Each row is a point. To make a cloud, some directions were put in groups of two or more. Within a group, all points are equally far from the middle, so they leave a hole (a ring in 2 directions, a hollow ball in 3). The other directions are filled evenly. Then the cloud was stretched, turned, moved and blurred a little. How many holes are there, and how many directions does each take, smallest first?

Cloud (19 x 3):
[[ 27  33   9]
 [-29 -26 -35]
 [-16  -6  57]
 [-18 -38  46]
 [-10  50  13]
 [ 13  48 -27]
 [ -6  47 -29]
 [ -3  55  12]
 [-12 -22 -43]
 [-29 -50  21]
 [  3   0 -45]
 [-13  43 -29]
 [ 19  25 -30]
 [-11 -50  -6]
 [ -5  39  40]
 [-30  19 -24]
 [ 27  27  16]
 [-29  17  26]
 [ -2 -39  40]]
Holes: 1 (3)

Cloud (28 x 4):
[[ -6  60  -7  13]
 [ 33  26  45   0]
 [-20   2  -1  40]
 [ -8  59  19  -1]
 [ 36   9   0 -12]
 [ 18 -31 -39  -4]
 [ 32 -14  35 -20]
 [ 10   5 -45  45]
 [ 14  49 -23  16]
 [-28  20 -22  31]
 [ 29 -22  11 -25]
 [ -3 -51   4  10]
 [ -3 -26 -38  41]
 [  0  27  22  44]
 [-15 -11  31 -43]
 [ 36  25   9  -4]
 [-23  27  14  26]
 [  5  24  14  51]
 [  1 -14 -22 -43]
 [ -9 -52 -10   5]
 [ 35 -20 -21  18]
 [  4  59  -5  -7]
 [ -6  -1   8 -53]
 [ 38 -11  -9  34]
 [ 21  21  60  15]
 [ 31  31  38  -7]
 [-13   9 -41 -38]
 [ 21  20 -23 -21]]
Holes: 1 (4)

Cloud (52 x 6):
[[-31 -12   0 -49  38  -8]
 [ -8   7  19 -19 -37   7]
 [ -3 -27  16 -17  40 -20]
 [-38  -4   0   0  39  16]
 [  2 -10 -27  19  -9 -23]
 [-51   9  19 -12  12 -21]
 [-35 -10  13 -45  26  17]
 [-15  -1  28   7  22  45]
 [ 50 -24  32  -9  32  19]
 [ 38 -16  -6  24  -1  34]
 [ 15  15 -38 -13  35 -14]
 [ -4  13  17  23  50  25]
 [-43 -12  16  27  28  -6]
 [-26  -5  -7  26 -10 -23]
 [ 22  30  16  37  32  21]
 [-21  -8  -2  38   7  54]
 [-17  16  12  28 -19  -1]
 [-11   5  13  39 -25  22]
 [-54   0   7  35  16   0]
 [-26  22  21  26  30  21]
 [  4 -46  10 -55 -14  10]
 [  1  28   8   1  36  -8]
 [ 29  20  10  43   9  35]
 [-20 -18 -21 -15 -31  30]
 [-14   4  18  11 -15 -25]
 [-58  -7   7  10  -8  12]
 [  1   9  13   5  55  -3]
 [ -7  18  -2 -28  26 -36]
 [-40 -22  10 -32 -39  -4]
 [-46 -18 -16 -15 -32 -10]
 [-12 -33  30 -19  26 -23]
 [ -9   6  28  -5 -31  -7]
 [-36  23   0  36  39  11]
 [-10  18   7  16  10 -31]
 [ 25 -17 -32  10  -9   6]
 [ 19  15 -27 -23  29  -7]
 [-59 -13  10 -41  -9  20]
 [ 11  14  -6 -26  16  24]
 [  9   8 -16  -6   5  38]
 [ -4   7   4  34  43  42]
 [ 16 -36 -28  11   8  21]
 [-18 -44   7 -33 -22   5]
 [-19 -18 -20  24  27 -31]
 [ 26 -30 -33   4  14   7]
 [  5 -35   5  11 -14  32]
 [-37  17  15  14  31  16]
 [ 18  16 -27   6  45  -4]
 [ 13  18  -4 -17 -12  17]
 [-57  -3  28 -26   7 -16]
 [-24 -24 -12 -39 -42  15]
 [-60  22 -28  11  23 -17]
 [-41 -35   3 -32   0  17]]
Holes: 1 (4)

Cloud (52 x 6):
[[ 31  37   5  41  -3   0]
 [  3  -8  -2  37  -9 -42]
 [ 28  17   6  -3 -28   5]
 [-16  -3  26   3  41  16]
 [  8   8  31 -13  34 -10]
 [ 18   5  34  -3 -21  -6]
 [ 23  47   7 -16  15  28]
 [ 12  39 -28  22  13 -13]
 [ 27  28 -37   0   6  -9]
 [  0  21 -10 -28   5  47]
 [-13  39 -24  14 -17   6]
 [ -5  50 -12   3 -19   9]
 [ 32   6 -17 -16 -19  18]
 [  3  25 -24  39  21  23]
 [ -1 -12  20  27   9 -54]
 [  9   6 -34 -14  -1  37]
 [ 12  39  18  -9  25   3]
 [ 33  41  -8 -15 -15  34]
 [-48  -2   6  -2   5   0]
 [-14  11 -38  17   9  16]
 [  6  42   4  41 -10  35]
 [  1 -17  39 -25  -5  -2]
 [-16  33  10  26  26 -19]
 [ 28  51   0 -16   0  34]
 [-21 -11  13  29 -26 -12]
 [ 19 -23  31   1  27 -17]
 [-33  13  36  21  26  10]
 [ 21 -37   9   2  21 -20]
 [-30  34  -8   4  -9  -6]
 [ -4  60   4  26  -3  27]
 [-32  -4  30  29  33 -11]
 [-11 -14  19  35   6 -53]
 [-29  -9  41 -11  13  21]
 [ 21  16 -18 -12  37  15]
 [-30  -1  27 -20  12  27]
 [ -4  32 -30  37  13  -2]
 [  9  36   7  45  -9  31]
 [-22  -2 -25  -2  24  12]
 [-42 -31  17  16  -1 -26]
 [-12 -28  22   4 -13  16]
 [-50 -17  13   4   5 -16]
 [ 22  17  18  45  -1 -17]
 [  8  28  16 -26  22  36]
 [ 49   3  -6  12  14   9]
 [  2  18 -30  33 -17  -9]
 [-34 -11  24  12 -14 -45]
 [ 25 -13  -2 -14 -18   3]
 [-34  30   4   3  -2  31]
 [ 36  38  12  12 -19  17]
 [ -8  18  -1 -30   8  44]
 [ 25  25 -23 -27 -10  31]
 [ 24  -9  -8  -1 -17 -24]]
Holes: 3 (2, 2, 2)
